Every row gives one point. Examples show where two turns around zero, p and q, send a point. Where does a point land after both, in the order given? Backwards means that the second turn is done in reverse. Each puzzle has new turns, and all numbers are rounded.
(in the rows, 128 means zero)

Turn p:
[ 63 113 119] -> [158  95 178]
[160 128 116] -> [104 128 104]
[161 145 150] -> [121 162 103]
[141 123 149] -> [140 140 110]
[118 140 109] -> [113 123 147]
[125 119 124] -> [131 118 127]
Turn q:
[114 112 107] -> [107 118 109]
[114 138 173] -> [141 173 138]
[145 127 154] -> [133 141 156]
[120 112  83] -> [105  95 101]
[147 151 123] -> [153 113 136]
Where do these land?
p, then q backwards: [131 159 154] -> [112 130 165]
q, then p: [ 96 107 125] -> [116 119 163]
p, then q backwards: [140 100  99] -> [131 118  87]
p, then q: [160 135 155] -> [153 101 107]
p, then q backwards: [114 138 107] -> [148 110 130]

Turn p:
[109 142 142] -> [146 147 136]
[113 136 155] -> [146 143 150]
[134 139 134] -> [140 122 129]
[113 117  98] -> [106 143 104]
[183 146 107] -> [137  73 102]
[115  87 132] -> [ 92 141 147]
Turn q:
[173 161 128] -> [151 169  98]
[120 117 113] -> [109 120 127]
[135 114 146] -> [144 112 123]
[ 85 120 126] -> [109 111 164]
Where do these land?
q, then p: [156 140 147] -> [133  98 109]
q, then p backwards: [103 161 103] -> [ 96  94 142]
p, then q: [140  94 126] -> [124 106 157]
q, then p: [135 114 104] -> [117 150 113]
q, then p backwards: [117  97 157] -> [168 140 143]
q, then p: [118 162 132] -> [162 122 137]

Turn p:
[ 84 141 170 120] -> [103 131 162 174]
[144 147 128 127] -> [153 128 131 129]
[ 96 127 123 109] -> [108 118 116 156]
[154 115  97 154] -> [138 115 115  83]
[162 110 121 130] -> [139 147 115  98]
Turn q:
[104 132 109 113] -> [132 154 150 125]
[162 112 161 115] -> [149  98  96 109]
[173 121 122 166] -> [ 91 110  86 135]
[112 132 125 163] -> [102 118 145 149]
[127 102 113 102] -> [131 144 131  92]
[ 98 169 128 134] -> [139 141 153 169]
[121 128 139 103] -> [154 130 134 118]
Where do these land?
p, then q: [141 112 139 114] -> [135 143 127 149]
p, then q: [177 107 147 108] -> [153 160 103 164]
q, then p: [105 103  89 111] -> [142 136 138 179]
p, then q: [112 161 148 139] -> [123  85 122 129]
q, then p: [122 165 122 140] -> [133 107 156 110]
p, then q: [111 120 123 155] -> [139 119 149 107]

Turn p:
[151 125 106 164] -> [123 175 132 137]
[147 149 173 105] -> [135 105  78 110]
[101 121 107 129] -> [127 123 162 130]
[154 105 133 137] -> [127 143 110 156]
[122 137 105 120] -> [110 128 145 118]
[106 148 112  88] -> [103  93 145 103]
[114 111 160 154] -> [173 130 124 141]
Turn q:
[114 139 101  94] -> [152  98 155 120]
[149  81 102 148] -> [126 102  73 133]
[155 133 167 118] -> [131 159 132 165]
[116 166 127 128] -> [137 145 155 105]
[119 101 126 143] -> [106 115 109 127]
[115 148 146 136] -> [116 149 146 119]
Where do these land?
q, then p: [124 149 126 166] -> [104 104 131 101]
p, then q: [146 128  92 113] -> [100 124 154 108]
q, then p backwards: [115 130 155 123] -> [131 118  99 129]
p, then q: [ 97  98 113 135] -> [103 160 114 144]
q, then p: [106  93 156 106] -> [174 132 153 142]
p, then q: [126 156 127 136] -> [144 122 149 139]
q, then p: [182 143 126 117] -> [107 174 105 116]

Turn p:
[135 129 126  85 111 160] -> [170 114 132 134 162 120]
[137 146 129 103 125 102] -> [146 160 117 141 128 122]
[ 92 133 132 132 112 129] -> [110 117 116 153 142 141]
[121 120  92 128 137 111] -> [111 132 126 136 121  91]
[134 106 132 159 122 114] -> [112 115 112 114  98 133]
[156 158 117 132 113 175] -> [164 105 175 140 123 136]
[125 109 134 164 186  79] -> [ 70 168 120  88 100 121]
[123 123 162 122 118 154] -> [140 112 125 118 149 160]
Turn q:
[ 81 118  86 178 131 169] -> [193 102  79 144 150 145]
[159 144 143 116 134 115] -> [100 147 147 136 114 132]
[117 116 137 122 157 130] -> [145 132 127 123 104 111]
[131  97 116 108 117 119] -> [120 112 128  91 124 131]
[129 137 167 121 112 115] -> [114 135 162 133 142 106]
[138 147 141  95 123 137] -> [108 162 131 118 135 117]
[160 127 155 127 125 124] -> [116 142 164 129 122 137]
[101 112  76 164 130 153] -> [170  99  81 131 137 155]
[135 153 131 121 122  89] -> [ 87 119 133 147 125 116]
Where do these land?
q, then p: [144 167 132 141 117 152] -> [108 132 171 132 122 145]
p, then q: [161 127 140 116 138 155] -> [113 158 151 110 115 131]
q, then p: [151 123 137 139  97 106] -> [110 118 122 106 155 151]
p, then q: [ 86 103 106 103 124 103] -> [126  88  91 147 101 122]
q, then p backwards: [148 125 156 140 144  92] -> [133 151  98 164 130 139]
q, then p: [ 81 120  74 152 118 141] -> [128 110 143  98 111  62]
p, then q: [135 153 118 126 153 140] -> [126 143 152 146 128 108]
q, then p: [118 108 161 107 133 136] -> [150 162 109 129 128 138]

Turn p:
[147 135 100 121 135 129] -> [156 138 134 121 141 116]
[128 156 105 125 126 110] -> [154 140 107 136 123 110]
[158 149 115  90 150 100] -> [167 162 148 123 100 110]
[104 135 145 136 132 161] -> [ 93 108 128 130 135 108]
[103  85 140 138 109 150] -> [ 99  91 125 109 140 157]
[143 131 126 142 150 115] -> [142 135 143 153 131 130]
[118 105 168 155  84 164] -> [ 63 121 112 116 155 158]
[124 128 125 118 137  95] -> [149 130 126 137 101 135]
Turn q:
[158 105 139 110 154 130] -> [155 119 145  95 134 146]
[134 134  86 152 141 153] -> [110 157 160 145 112 150]
[148 136 157 113 145 143] -> [152 136 119  94 115 129]
[ 83 133 142 117  86 128] -> [111 124 106 144 141  74]
[147 141  85 147 102 125] -> [120 121 150 172  99 137]
[115 119 144 144 114 108] -> [133 121 107 146 150 125]
[110 128 144 113 156 109] -> [114 118 109  98 146 136]
Where do these land?
q, then p: [146 147 141 124 133 115] -> [137 130 124 102 144 133]
p, then q: [123 140 113 128 150 143] -> [138 110 118 128 143 147]
q, then p backwards: [ 83 132 118 138 139 115] -> [126 137 152 153 105 154]
p, then q: [150 137 113 138 150 132] -> [143 129 108 122 124 155]
q, then p: [138 139 120 134  31 132] -> [145 147  96 178 147 200]
p, then q: [107 126 182 126 152 138] -> [121 138 100 151 166  94]
q, then p: [127 104 118 125 151 116] -> [112 114 156 124 122 118]
p, then q: [127 137 124 104 127 132] -> [127 104 124 126 121 120]
p, then q: [151  91 123 135 117 128] -> [139 154 137  95 119 121]
